Each row is a point. The points of each table are mixes of a few directions, plus a little noise. Count the directions of each table, and those that both share. Where both have some left over, give the other angles between the two spaces (their principal angles), to ten degrees, smallest first.

First (6 x 3)
[[ -4 -47 -35]
 [ 29  -2  -3]
 [-36 -32 -22]
 [ 73  34  22]
 [-13  66  47]
 [-50 -18 -10]]
Second (7 x 3)
[[  11  -40  -30]
 [  47  -11  -10]
 [  51   11    6]
 [-104   36   32]
 [ -16  -27  -18]
 [ -36   30   25]
 [  50   -2   -2]]
Directions: first 2, second 2, shared 2

First (8 x 6)
[[   0   36   21   -7   -3   26]
 [ -13    8  -30  -19   33   13]
 [   8  -10  -18    1   15   -5]
 [ 101   29   62   54  -33    2]
 [  31  -33  -60    8   52  -19]
 [-119    0   54  -38  -80    3]
 [ -31  -21    2   -5  -20  -14]
 [  25   -8  -31    5   34   -4]]
Second (6 x 6)
[[   1   12    2   -5    4   11]
 [  -4  -62   -9   19  -23  -49]
 [   1   25    5   -7    9   20]
 [  -5 -108  -16   34  -41  -83]
 [   2   55    8  -18   20   43]
 [   4   77   11  -25   29   59]]
Directions: first 3, second 1, shared 1

First (8 x 9)
[[  19  -36   19   35   63   30  -34   43  -35]
 [  50  -84   20   29   26   29  -27   34  -39]
 [ -68  113  -12   -8   34  -15    4   -8   27]
 [ -30   53  -13  -18  -18  -19   18  -22   24]
 [  12  -15   -8  -19  -48  -13   19  -23   13]
 [ -29   52  -19  -31  -47  -27   30  -38   35]
 [  68 -114   17   16  -17   21  -12   16  -33]
 [ -20   33   -3   -3    9   -5    1   -2    8]]
Second (8 x 9)
[[ 21 -33 -39 -17 -41  -7  21  19  -1]
 [-41  63 -33  -7  -6   1  62 -33   9]
 [ 21 -31  38   4 -22   2  -3 -41   1]
 [-11  27 -67 -35   7 -40 -62 121  20]
 [ 23 -40 -46  -3   0   5  -1  63 -19]
 [-31  47  29  18  37  12   7 -35   0]
 [ 38 -66  26  20 -10  24  17 -29 -25]
 [-19  35  92  21  34   2 -40 -66  14]]
Directions: first 2, second 4, shared 2

First (10 x 11)
[[ 26  -9  41  53 -76 -25  -2 -54 -30 -24 -20]
 [-22   0 -37 -51  65   5  10  45  -9  15   9]
 [ 44   0  10  55 -64   3 -27  29   6  36 -19]
 [-28  -9  20 -37  16 -49  36 -74 -65 -61  -7]
 [-30  -4 -67   6  90  93 -17  69  65  35  43]
 [ 40  22  14  -5 -48 -14 -17  51  42  50 -17]
 [-15   3  32   9 -11  14   9 -71  41 -41  14]
 [  9 -13 -19   7   2 -21  -1  25 -66  10 -15]
 [ -1  17 -16 -65  32 -21   6  56  10  33  -6]
 [-18 -10  21  32  -8  17   8 -75   6 -50  12]]
Second (9 x 11)
[[ -11   23  -34   -3   16   28   26   28   28   47  -47]
 [   6   -4  -24  -18   -2  -28  -69   11   -5   15   20]
 [ -12  -50  -18   -3  -23  -50 -108  -57  -66  -58   32]
 [ -17   56   34   -3   27   34   54   39  -28   34  -12]
 [   4   -4   25   35   25    0   64  -51   28  -48    6]
 [   5   16  -13   28   55   -6   54  -42   67  -12   -3]
 [  32   22   18   -1   20  -28  -34   42   26   19   47]
 [  -2   14   26  -61  -43   41   69   27  -10   46   -7]
 [  -5  -72  -13   26  -73    7  -58    1  -40  -44  -37]]
Directions: first 4, second 6, shared 1; angles 40, 50, 60

First (9 x 14)
[[ 44 -15  12 -23 -44 -14  -7   2 -36  39  33  19  -9 -34]
 [ 35  -2   0  27  23 -33 -22 -11 -35  -8   2 -35 -30   4]
 [-46   9  14  33 -21   4   0   2  47 -35 -45 -12  39  26]
 [-43  21  -9  28   9 -19 -12 -15  20 -28 -20   0  24  35]
 [-66  14  14  27  12 -10   3 -19  22 -26 -24   3  33  12]
 [ 16 -22  -5 -59   0 121   6  40   6  60  -3  -3  13  15]
 [ 79  -2 -36 -13  -2 -31  -1  13 -14  -4  29  -3 -54  -7]
 [ 22   0 -22 -31  14   7  -1   0 -22  27  32  19 -18  -4]
 [-42  -4  31  12  10 -24  35 -13  12 -24  -4  12   4 -47]]
Second (10 x 14)
[[-35  -9  42 -37 -20  59 -51 -60 -19   6   2  44 -38 -10]
 [  1  11 -33  -8  24 -44 -19  90 -10   1  41 -33  35 -17]
 [ 13  11 -30  23  -1   8   8  -9  22  -2 -37  -5  -7 -17]
 [-27  15  50 -31   8 -62  55  27 -24 -59 -33   6  51  26]
 [-37 -64  -4  20  30  15  -7  21  36  22 -13 -10 -33 -18]
 [ 49  52  -7  15 -12  70 -21 -29 -22  -5  24  34 -20  -4]
 [-35 -29 -23 -11  11 -26 -27  37  18  16  -6 -26   3 -27]
 [  7  19   4   1 -10   0  14 -18  -3 -15 -21   9   6   4]
 [ 26   8  -3   2 -14 -37  24 -12  -3   8  17 -16  21  27]
 [ 36 -12   7  24 -14  15  22 -48   7  27  24   1 -17  35]]
Directions: first 6, second 6, shared 0; angles 30, 50, 50, 80, 80, 90

First (9 x 20)
[[   8  -13   -6  -23   24  -48   -4   36    8   17  -12    4   15   -6
   -21   -7  -32  -19   30   -4]
 [  -3   12   20   12  -26    4  -44   -5   16    1   60   17  -30   33
    18   -5   -2  -10  -53   -2]
 [ -12    8    4  -25  -10   -1  -24   13    4    8  -13   -3   -2    7
     3   -4   -4    6    4    1]
 [   7  -20  -28   44   15  -17   25  -17  -15   14   -8    5  -20  -12
   -24   -5    9  -15   22   -5]
 [   8  -15  -11   28    9  -12   17   -8   -5    5    8    5   -7   -4
   -10   -4    3  -11    5   -5]
 [ -15   18    2   -9  -14   10  -28   -4   -2    3   -2    0  -20   10
     6   -1    6    7   -9    1]
 [ -16  -11  -42   30    8  -27   -7  -10  -22   39  -40    0  -46   -9
   -35  -14   12  -13   42   -7]
 [  -2  -62    7   58  -55   48   44  -28   11   32   -1  -24   17   17
    42  -32   67   12  -36  -22]
 [  24   87   55 -118   47   42   19   21    7 -121   10   -1   91  -32
    20   66  -59   45   -3   42]]
Second (9 x 20)
[[ 29 -17  38 -25  -3  26 -29  27   0  11  60  -8  42  43 -30 -39   5 -13
  -27 -14]
 [-23 -35   6   4  -6  10  49 -40 -11  12 -42 -13 -30 -17  61 -35  37  26
    5  15]
 [  1 -25   2  -2 -55   1  14   5  14  -9   5 -14  51  11  46  33   5   4
  -21 -14]
 [ -4  26 -51   6   8 -53 -17 -28 -50 -35   7  17 -33 -12 -24  65 -33 -21
   37   9]
 [ -7   1  18  19   6  -9  -3   7  40  17  12  18 -33   2  23 -22  -5  -3
  -33   3]
 [  9 -18 -11 -30  34 -10  11 -14 -59   4 -17 -13  -4  -6 -35 -31   6  -3
   54   9]
 [ -9  43 -14   9   4  37  -8 -20 -14 -23 -17  -1 -11 -12 -22  24  10  15
    7   7]
 [ 12  33 -11  26  29 -72 -52  45  43   5  51  48 -32   4 -41  30 -70 -46
  -13  -6]
 [ -6  -8  27  -7 -17  69  37  18  39  16 -57 -32  55 -11  19 -26  43  40
  -10  -8]]
Directions: first 5, second 6, shared 3; angles 60, 80

First (8 x 32)
[[ -10   12    0    3    9    2  -16   -5    4   -2   -1   -9   19   -7
     2  -11    9   -4  -19   -7    3   24  -10   -1   -2    8  -14  -10
   -13   -9   -2   -3]
 [ -25   29   -1    8   21    3  -36  -13    9   -6   -1  -22   47  -17
     6  -28   22   -8  -48  -16    6   58  -23   -3   -4   20  -33  -26
   -30  -23   -5   -7]
 [  49  -56    0  -15  -42   -6   72   24  -17   12    2   43  -92   33
   -11   55  -43   17   94   32  -13 -116   46    7    9  -40   65   51
    60   45    9   13]
 [  44  -50    0  -14  -38   -5   64   21  -16   10    1   39  -81   29
   -10   48  -38   14   83   29  -10 -103   42    7    8  -35   57   46
    53   40    8   12]
 [ -52   59   -1   16   44    6  -75  -26   18  -12   -2  -45   96  -34
    11  -56   44  -16  -97  -34   13  121  -49   -8  -10   42  -67  -53
   -62  -46   -9  -13]
 [ -33   38    0   10   28    4  -49  -17   12   -8   -1  -29   62  -22
     8  -37   30  -11  -62  -21    8   78  -31   -4   -6   27  -44  -34
   -40  -31   -6   -9]
 [  16  -19    0   -6  -14   -2   24    8   -6    4    0   15  -31   11
    -5   18  -15    4   32   11   -4  -39   15    3    3  -13   22   17
    20   15    3    4]
 [  10  -12    0   -3   -8   -2   15    5   -4    2    1    9  -18    7
    -2   11   -9    3   19    7   -2  -24    9    2    1   -8   13   10
    12    9    2    3]]
Second (9 x 32)
[[-58  57 -20 -26  36 -39  -3 -73  79  45  52 -46  56 -70   6 -77  44   6
  -86 -55 -46  86 -48 -33 -12  67 -42  27  -8 -11  14 -80]
 [-10  20  34  55  25  36 -59  22 -23 -57 -62 -13  42   8  27 -19  -6 -19
   -5   1  14  33  29  27 -11 -19 -46 -82 -17 -36 -28   7]
 [-22  15 -46 -58  -2 -37   8 -36  31  55  75 -15  22 -28 -28  -9  44   9
  -67 -19   5  51 -80 -38  12  52  10  55 -36   6  26  -2]
 [  4   1   2  18   2  27 -55  34 -47 -33 -25   0  32  28  -3  18  11 -16
  -23  16  54  37 -23  13   6 -13 -13 -50 -55 -25 -11  59]
 [  9  -7  27  29   2  13   8  11  -6 -22 -37   8 -20   7  18  -3 -28  -1
   44   5 -19 -38  51  17  -9 -24  -3 -19  37   3 -13 -16]
 [ 14 -13  22  21  -3  11  18  11  -5 -16 -28  11 -27   9  12   5 -28   3
   47   7 -18 -45  48  16  -6 -25   4  -7  38   7  -8 -14]
 [ -6   2   2 -13   0 -23  47 -31  42  28  19  -2 -27 -26   6 -21 -10  13
   21 -17 -50 -31  23 -10  -8  12   7  42  50  22   9 -58]
 [ 36 -38 -22 -25 -34   2  12  35 -43   5  15  31 -35  40 -27  61  -3   3
   20  34  46 -35 -24  -3  20 -19  48  21 -22  16  11  69]
 [ 33 -36   2  -1 -26   9  23  32 -31  -8  -9  29 -45  32  -9  43 -23   3
   49  28  15 -58  19  10   9 -30  36  13  15  18   1  34]]
Directions: first 1, second 3, shared 1

First (9 x 32)
[[   3    1   -4    0   -2   -3   -1    0    6   -8   11    6    3    1
    -6   -6    1    2  -11   13   -3    0   -4   -2   -1   -2    3   -5
     3    2    2   -3]
 [  19    7  -26   -6  -14  -24   -6   -4   37  -47   58   35   17    6
   -37  -36    3   11  -60   78  -20    3  -29  -14   -7  -15   12  -34
    16   16   15  -19]
 [   1    0   -1   -1    0   -2    1    0    1   -3    2    1    0    0
    -1   -2    1   -1   -2    3   -1    0   -1    0    0   -1    0   -2
     1    0    1   -1]
 [ -26   -9   35    8   20   34    9    6  -50   65  -78  -47  -24   -8
    51   50   -6  -14   81 -106   28   -3   38   19   10   20  -16   45
   -22  -22  -20   26]
 [ -15   -6   21    6   11   20    5    3  -30   39  -46  -28  -14   -4
    30   30   -4   -9   49  -64   17   -2   23   12    7   11  -10   27
   -13  -13  -12   16]
 [   2    0   -3   -1   -1   -2    0   -1    3   -3    5    3    2    0
    -2   -3    0    1   -5    6   -2    0   -3   -1    0   -1    0   -2
     1    2    2   -1]
 [ -24   -9   33    8   19   31    9    5  -48   62  -74  -45  -23   -8
    48   48   -6  -14   77 -100   26   -2   36   19    9   19  -16   43
   -21  -20  -20   25]
 [  24    9  -33   -9  -19  -32   -8   -6   48  -62   73   45   23    7
   -47  -48    6   13  -77  101  -26    3  -36  -19   -9  -19   15  -43
    20   20   19  -25]
 [  17    6  -24   -6  -14  -23   -6   -4   32  -43   51   31   16    6
   -32  -33    4    8  -53   70  -17    3  -25  -13   -7  -13   10  -30
    14   15   13  -18]]
Second (8 x 32)
[[   8    2  -10   -2   -6   -9   -2   -2   15  -18   22   14    7    2
   -14  -14    1    4  -23   29   -8    2  -11   -6   -2   -5    5  -12
     6    6    6   -7]
 [  14    6  -19   -6  -11  -18   -5   -4   27  -36   42   26   13    5
   -27  -28    3    8  -44   58  -16    2  -21  -11   -5  -11   10  -24
    13   12   11  -14]
 [ -20   -7   28    8   16   26    7    4  -40   51  -61  -37  -19   -6
    40   40   -5  -10   65  -83   21   -3   30   15    7   15  -13   36
   -17  -17  -16   21]
 [  22    8  -32   -8  -18  -30   -7   -5   45  -58   69   43   21    7
   -45  -45    6   12  -73   94  -24    3  -34  -18   -9  -17   14  -40
    19   19   18  -23]
 [   4    2   -7   -2   -4   -6   -2   -2   10  -13   16   10    5    1
   -10   -9    1    3  -16   22   -6    1   -8   -4   -2   -5    4   -9
     4    4    4   -5]
 [ -29  -11   40   11   23   38   10    7  -57   73  -88  -54  -27   -9
    57   58   -6  -16   92 -121   32   -4   43   22   11   22  -19   52
   -25  -24  -23   30]
 [  14    6  -19   -5  -10  -19   -4   -3   27  -35   42   27   13    4
   -27  -27    3    7  -44   58  -15    1  -21  -10   -5  -11    9  -25
    11   11   10  -14]
 [ -13   -5   19    5   10   18    5    3  -27   35  -41  -26  -13   -4
    28   27   -3   -7   43  -57   14   -2   21   10    6   11   -9   24
   -12  -12  -10   14]]
Directions: first 1, second 1, shared 1
